Each row is a point. Two turns around zero, p and q, are shown by what they do to some points. Write where each new point lands after one turn and then the other. Backwards means that the second turn is done in reverse. Each puzzle has new turns, and all numbers are rounded.
In the rows, zero is written as 128.

Turn p:
[113  99] => [103 149]
[160 173] => [165  87]
[130  90] => [ 90 134]
[109 149] => [153 142]
Turn q:
[114  80] => [171 103]
[ 91 143] => [105  95]
[159 134] => [129 160]
[149 156] => [106 155]
Where do these land?
q, then p: [ 77 110] => [ 74 134]
q, then p: [146 147] => [152 137]
p, then q: [161 127] => [157 113]

Turn p:
[ 92 145 100] => [157 115  91]
[161 142 135] => [122 112 160]
[162 103 185] => [ 98 168 179]
[133 109  97] => [105 111 106]
[113 120  86] => [123 106  89]
[107 149 165] => [163 156 143]
Turn q:
[ 62 134 160] => [158  61 125]
[166 139 128] => [133 167 122]
[126 108 131] => [114 120 116]
[157 132  93] => [108 163 150]
Where do these land?
p, then q: [187 122 143] => [149  83  93]
q, then p: [119 151 118] => [123 139 152]
p, then q: [137 118 118] => [122 113 132]
q, then p: [ 58 123 163] => [ 53 144 113]
p, then q: [140 127  98] => [101 111 126]

Turn p:
[194 152  70] => [ 43 141 159]
[130 107 133] => [131 140 110]
[123 140 142] => [142 127 140]
[ 90 151 133] => [153  93 139]
[120 136 152] => [152 131 138]
[112  82 139] => [146 138  82]
Turn q:
[122 136 154] => [137 127 102]
[114 174 150] => [150  90  98]
[134  76 100] => [ 95 166 160]
[100 123  74] => [ 84 103 162]
[127 150 157] => [150 118 100]
[171 109 133] => [153 164 146]
Where do these land?
p, then q: [ 88 112 131] => [124 151 165]
p, then q backwards: [137 171 145] => [157 129  91]
q, then p: [100 158 113] => [132 133  85]
q, then p: [160  94 161] => [109 118 181]
p, then q: [154 105  89] => [ 89  94 124]

Turn p:
[146 167  97 168] => [170 175 148 128]
[ 75 113 150 124] => [118  85 130  88]
[141 144  97 141] => [150 160 123 129]
[169  74 131 159] => [ 69 169 145 135]
[111 136 131  88] => [138  95 101 134]
[100 148 120  88] => [155  95  95 125]
[155 115 169 128] => [ 98 116 154 157]
Turn q:
[158 149 132 157] => [145 170 138 122]
[116 145  96 153] => [164 135 109 147]
[171 154 143  92] => [114 141 188 134]
[102 130  91 118] => [144 102 113 159]
[167  85 149  89] => [ 58 133 148 130]
[ 89 146 153 160] => [164 117 110  86]
[ 92  86 132 126] => [106  97  89 118]
Where do these land?
p, then q: [164 133 174  90] => [131 150  68 101]
q, then p: [148 138 113 118] => [132 127 156 126]
q, then p: [131  89 121 155] => [160 143 104 106]
p, then q backwards: [120 140 114 140] => [128 143 135 144]
q, then p: [ 98 164 161 190] => [137 138  84 199]
q, then p: [109 128 122 141] => [124 146 115 134]
q, then p: [126 105  91  63] => [ 92 134 162  68]

Turn p:
[135  74 170 185 111 143] => [124 158  93  74 109  73]
[157 144 101 107 133 150] => [122 109 155 113 127 166]
[123 130 153 107 170 155] => [110  91 158 129 134  98]
[127 128 141  87 166  94] => [127 119 165 176 107 113]
[107 139 115 187 111 100] => [144 137  58 136 123 134]
[130 172 113 114 100 123] => [112 135 123 146 151 173]
[117 110 103 108 105 131] => [158 147 144 123 146 141]
Turn q:
[142  31 126 134 125 104] => [131 195 115  77 165 168]
[119 160 120  96 135 137] => [119 116 123 142 113  87]
[123 162 111 136 116 108] => [120 101 146 147 149 116]
[107  93 111 125 111 120] => [102 161 125 128 148 139]
[201 167 132 133 129 131] => [158  79 166  87 112 112]
[113 153 127 131 134 191] => [102 104 114 143  71 133]
[111 129 114 136 151 100] => [131 120 104 138 161 125]
[107 128 182 133 122 133] => [159 149 130 162 105 145]
Where do these land?
p, then q: [122 125 152 128  76 142] => [132  99 103 152 126  90]
p, then q backwards: [ 77 109 161 119 157 135] => [125 172 117  90 136  90]
q, then p: [ 93 108 186 157 146 111] => [107  95 108  77 112 168]
p, then q backwards: [145 162 114 108 125 116] => [109 126 130 163 106 139]
p, then q backwards: [ 98 136 108 152 150 125] => [123 151 135 141 168 119]
p, then q backwards: [135  99 115 112 120 102] => [132 121 168 117 113 129]
p, then q: [197 170  74 132 140 160] => [ 85 184 121 120  55 137]
p, then q: [157 114 115 115 110 134] => [134 131 141 138  95 111]
